Rows are points. The points of each table are mixes of a few directions, plus a little noise. How many directions does each table use, and how many do they share? Where both have some left over, give the other angles between the two spaces (their principal angles), to ten degrees, smallest first.

First, 6 rows:
[[ 0.17 -0.27 -0.44]
 [ 0.08 -0.19  0.67]
 [-0.03  0.06 -0.20]
 [ 0.02 -0.05 -0.16]
 [-0.37  0.66 -0.06]
 [ 0.11 -0.21  0.19]]
Second (7 x 3):
[[ 0.32  0.58  0.00]
 [-0.07 -0.11 -0.03]
 [ 0.33  0.49  0.18]
 [-0.27 -0.67  0.35]
 [-0.21 -0.28 -0.20]
 [-0.11  0.00 -0.36]
 [ 0.02 -0.01  0.07]]
Directions: first 2, second 2, shared 1; angles 60

First:
[[-0.44  0.03  0.08  0.23  0.21  0.20 -0.12  0.01]
 [ 0.00 -0.09 -0.33  0.12  0.04  0.69 -0.46 -0.21]
 [ 0.38  0.10 -0.01 -0.32  0.00 -0.35  0.01  0.09]
 [ 0.37  0.15  0.16 -0.01 -0.18 -0.41 -0.05 -0.03]
 [-0.65 -0.04  0.26  0.21  0.18 -0.03  0.31  0.13]
 [ 0.94 -0.07 -0.18 -0.20 -0.61 -0.22  0.10 -0.21]
 [-0.59 -0.08  0.03 -0.06  0.36  0.12  0.25  0.23]]
Second (10 x 8):
[[ 0.10  0.65 -0.38 -0.10  0.51 -0.26  0.19 -0.26]
 [-0.27 -1.23  0.53  0.26 -0.59  0.34 -0.28  0.34]
 [ 0.01  0.43 -0.35 -0.05  0.46 -0.24  0.11 -0.23]
 [-0.19 -0.37  0.06  0.04 -0.24  0.06 -0.28  0.13]
 [ 0.09  0.45 -0.16 -0.12  0.08 -0.08  0.03 -0.07]
 [-0.09 -0.40  0.07  0.14  0.11  0.01  0.04 -0.01]
 [ 0.33  0.19  0.44 -0.11 -0.53  0.30  0.18  0.21]
 [ 0.09 -0.19  0.22  0.08 -0.04  0.11  0.18  0.04]
 [ 0.04  0.69 -0.33 -0.22  0.06 -0.16 -0.12 -0.09]
 [-0.13 -0.20 -0.09  0.08  0.18 -0.08 -0.04 -0.06]]
Directions: first 4, second 3, shared 0; angles 50, 60, 70

First (11 x 14):
[[ 0.46 -0.34  0.22  0.12 -0.72  0.71  0.32 -0.27  1.17 -0.13 -0.19  0.64
  -0.28 -0.35]
 [-0.18 -0.31  0.40 -0.04 -0.27  0.22 -0.44 -0.71  0.15 -0.20 -0.21 -0.06
   0.16 -0.53]
 [-0.07 -0.02 -0.10  0.37 -0.22  0.08 -0.13  0.38 -0.33  0.11  0.29  0.09
  -0.14  0.33]
 [-0.05  0.58 -0.02  0.03  0.09 -0.02  0.13  0.30 -0.31 -0.06  0.15  0.26
  -0.12  0.09]
 [-0.34  0.13 -0.15  0.00  0.11 -0.25 -0.06  0.17 -0.22  0.21 -0.06 -0.15
   0.07  0.12]
 [ 0.97  0.35  0.11  0.15 -0.04 -0.60  0.32  0.43 -0.13 -0.12  0.40  0.05
  -0.10  0.41]
 [-0.08  0.30  0.25  0.18 -0.29 -0.69 -0.28  0.02 -0.28  0.14 -0.01 -0.13
   0.14  0.02]
 [-0.18 -0.16 -0.20 -0.01  0.25 -0.09 -0.10  0.11 -0.28  0.11  0.05 -0.28
   0.08  0.19]
 [ 0.29 -0.29 -0.23 -0.09  0.24  0.57  0.31  0.10  0.21 -0.15  0.14  0.13
  -0.17  0.11]
 [-0.36 -0.32 -0.16 -0.25  0.37  0.26 -0.10 -0.27 -0.02 -0.01 -0.17 -0.25
   0.13 -0.16]
 [-0.46  0.08 -0.13 -0.44  0.49 -0.19  0.02 -0.26  0.03  0.10 -0.39 -0.30
   0.23 -0.24]]
Second, 11 rows:
[[-0.14  0.15 -0.17 -0.07  0.05  0.09  0.20 -0.12  0.00  0.12  0.14  0.16
  -0.12  0.17]
 [-0.47  0.04 -0.38 -0.35  0.07 -0.14  0.08  0.00  0.05  0.05 -0.01  0.35
  -0.18  0.05]
 [ 0.32 -0.65  0.35  0.11  0.31 -0.54 -0.13  0.15  0.10 -0.32 -0.56 -0.59
  -0.14  0.25]
 [ 0.69  0.01  0.49  0.52 -0.06  0.24  0.06 -0.11 -0.06  0.00  0.06 -0.45
   0.16  0.05]
 [-0.23  0.22 -0.28 -0.25 -0.15 -0.10  0.15  0.05  0.02  0.09  0.04  0.22
  -0.23 -0.21]
 [-0.59 -0.04 -0.28 -0.27  0.11  0.13 -0.21  0.01  0.01  0.02  0.11  0.44
   0.19  0.07]
 [ 0.36  0.71  0.15  0.28 -0.68  0.64 -0.11 -0.01 -0.17  0.25  0.54  0.11
   0.38 -0.78]
 [ 0.09 -0.02  0.19  0.09 -0.20  0.14 -0.39  0.17 -0.04 -0.07  0.04 -0.04
   0.37 -0.39]
 [ 0.50 -0.55  0.37  0.17  0.25 -0.57  0.03  0.14  0.10 -0.29 -0.55 -0.67
  -0.28  0.21]
 [-0.29 -0.04 -0.06  0.09  0.31  0.49 -0.07 -0.27 -0.06  0.09  0.30  0.29
   0.39  0.52]
 [-0.22  0.14 -0.37 -0.30  0.01 -0.37  0.42  0.01  0.09  0.08 -0.10  0.13
  -0.59  0.06]]
Directions: first 6, second 4, shared 0; angles 40, 50, 50, 60
